Each wall is flat, endless, passes through zero and stands at right angles to its row. A trip goes straight from one point to another. Which walls does it cross, in order?
In the rows, zero is written as 128.

Walls:
(1): [143 100]
(2): [108 101]
(3): [136 107]
(4): [119 124]
(5): [152  94]
(6): [158 133]
(7): [121 145]
(8): [170 116]
(9): [112 163]
(10): [129 109]
Trips:
[189 118] to [150  68] => 2, 4
[126 108] to [169  95] => 6, 4
[145 123] to [191 143] => 10
[126  97] to [105  56] => 8

Walls:
(1): [ 76 109 149 132 160 123]
(2): [142 105  86 158 113 134]
(3): [128 137 112 148 164  94]
(4): [125 136 129 168 148  91]
(5): [143 190 142  93  73 140]
(6): [193 112 129 134 134 120]
(7): [118 145 121 174 111 143]
(8): [ 86 120 123 130 179 100]
(9): [132  86 124  89  91 165]
Trips:
[131 145 123 157 157 103] to [ 91 140 148  79 130 117] => 2, 6, 7, 5, 4, 3, 9
[158 108  70 144  60 118] to [ 70 132 130 154 134  93] => 4, 3, 6, 5, 9, 8, 1, 2
[134 165  85 141 151 147] to [111 104  74 116 159 164] => 5, 4, 9, 1, 7

Walls:
(1): [119 204  95 187 147 130 123 144 150  97 126 125]
(2): [139 132  96 114 138 161 117 105  69 105 160 137]
(3): [116 139 127 146  97 109 124  86 105 104 169 137]
(4): [165 116 147 134  89 128 158 154 130 111 181 102]
(5): [136 105 136 150 156  96 113  96 151 166 166 172]
(6): [188 100 113 111 113 128 130 116 151 119 116  80]
Trips:
[ 81 113 111 123  98 139 103 104 141 163 109 182] to [147 175  72  97  87 189 110 134  67 128 169  82] => 2, 5, 1, 4, 6
[158 105 108 123 114 154 135 121 145 131 110 168] to [120 101 139 134  69 145  99 101 173 138  86 125] => 2, 5
[111 186 133 119 115  82 131  86 112  96 176 108] to [134 120 142  52 145  83  67 110 133 155 169 131] => 1, 4, 6

Walls:
(1): [151  91 123 128 105 121 149 157 133 103 102  87 120 146 147 155 133 158
 172 139]
(2): [131 116  99 118 149 146 129 125 170  95 151 148  72 174 145 212  80 123
 155 134]
(3): [131  90 108 112  99 133  88 128 149 157  98 141 137 117 133 114 136  80
 120 183]
(4): [155 126  86 120 130  85  88 152 135 156 129 111 186 158  59 178 110 112
  74 144]
(5): [ 99 100 175 130 140 122 100  85 119 116  83 118 145 120 145  85 154 111
 108 138]
(6): [141 108 166 118 112 162 111 174 103  98 170 140 116 143 169 130 173 106
 180 139]
Trips:
[130 122  86 129 138 109 162 150 113 148 132 138 126 140  90 205 140 223
 120 184] to [157 196 125 118 161 140 143 116 169 136 167  90  75 156 127 104 105 178
  38  90] => 1
[174 147 192 136 114 198 185 141  94 160 134 187 129 144 122 156 130 154
 158 160] to [191 205 146 140  99 111 134 109 164 150 157 156  86 111 102 141 154 161
  87 103] => 1, 6, 2, 4
[156 131  98 128 161 103 121  74 118 118 124 169 103 145 135  92 155 131
 136 154] to [116 195 145 139 147 122 145 113 104 141 128 102 114  97 158 154  54  99
  95  95] => 3, 5
[146 138 160 102 121  94 132 110 139 154 188 150 109 151 171 126 126  91
 113  85] to [155 117 103 130 104  82 129  62 139  58 150 160  92  96 143 169 125 156
 172 119] => 1
[155 104 159 153 178 166 170 143  91  98 152 142 101 150 143 189 166 162
  99  98] to [123 125 148 128 141  89 118  96 124 144 113 134 171 118 161 124 161 127
 149 151] => 5, 2, 3, 1
[ 95 169  92  78 150 151 159 130 113 115 122 133 174  99 125  63 123 116
 111  81] to [125 141 137 122 187  80 191 165  81 108 147 149 180 163 108 209  90  62
  73 137] => 4, 5, 2
[133  92 103 130 132 133 165 132 124 159 168 203 131 115 108 159 138 157
 151  82] to [155 144 136 178 139 130 110 177 110 116 167 171  63 143 146  76 165 108
  76 128] => 2

Walls:
(1): [145 119 135 142 175 133 120  96 185 111 164  94 119 139 110  89 125  77
  97 130 169 125 161 141 123  99 141  89 133 103 102  81 144 142 157 119
 189 121 138 113 184 147 144 108 117 136 125 101]
(2): [129 103 136  89 115 118 105 144 133 131 148 127  96 110  81 143 112 177
 158  75 116 130  89 122  87 123 104 128 115 163 155  95 137  96 158  83
 119 105 150  95 143 128  57 117 164 109 104  99]
(3): [142 142 138 193 136 130  94 142  90 125  81 102 148  54 197 130  85 139
  99 145 129 104 159 110 138 123  77 154 170  88 144 140 118 134 164 119
 107 107  70 111 154  97 111 131  92 100 177 157]
(4): [ 93  90 107 135 201 122 136 149 107 115  99 128 139  60 173 121 111 105
 124 164 125 166  90 135 104 113 153 101 151 171 127 118 130 156 101 122
 145 167 131 107 127 158  90  94 134 109  66 113]
(5): [116  70  88 124 120 116 108 135  92 160 150 170 137 112 113 131 112 123
 109 121 128 165 117 110 164 155 137 151  98 137 149 135 113 112  76 133
 180  90 151 131 134 100 144 134 134 129 161 116]
(6): [166 154 161 153 187 124  70 102 151 105 142 134 112 167 137 171 133 134
 142 104 126 122 186 110 141 164 136 147 173 161 143 128 136 126 156 142
 134 141 120 136  79 183 157  98 164 141 143 102]
(7): [112 167 146  92  99  98 132 125 139 148 147 151 148 132 158 143 133 134
 151 159 141 138  81 131 129 125  89  88  55 132  70 146 129 135 115 112
 143 161 103 120 106 136 143 160 130 130 135 159]
Trips:
[152 136  99  67 185 159  57 114 144 121 143  86 158 165 106 145 111 181
 109  93 175 174 159 105 121 119 134 156 125 194  73 105 129 119 143  97
 145  93 109 160 140 129 159 131  82 111  78 147] to [201 176 199  65 112 176  82 145 199  84 121 170 137 121 107 130 182 170
 104  97 130 130  60 138 157 116 128 120 121 146 132 153  78 106 156 125
 103  97 127 122 134 148  80 102 122 135  74 202] => 5, 7, 1
[111  95 126 127 177 177 197 116 143 149 155 113 119 123  88 143 150 131
 156  81 117 138  96 114  47 110 120 115 205 136  79  78  95 170  57  71
  96 148  48 137  88 104 123  97 129 123 172 103] to [172 117 140 159 153  79 108 118  94 107 150 104 148 180 136 154 107 132
 102  93 130  47  89 191 164 151 144 134 161 157 144 126  67 106 121 176
  69 123 109 118 111 107 138  79 113 142 109 110] => 6, 1, 3, 4, 2
[148 152  94  81  96 178  83 184 127 130 197 133  81 139 153 117 123 111
 112 164 109 131  73  94 106 180 164 126 140 149 102 118 103 131 151 150
 158 116 110 105 104  55 102 125  70 129  80 158] to [121 122 131 146  73 118 154  58 130 141 112  95 117 122 170 107 168 157
 128 198 109 140 116 108 174 119 149 105 114 154 167 101  89 110 110 141
  90 133  41  78 131 152 132 152 118 160 143 119] => 2, 3, 5, 4
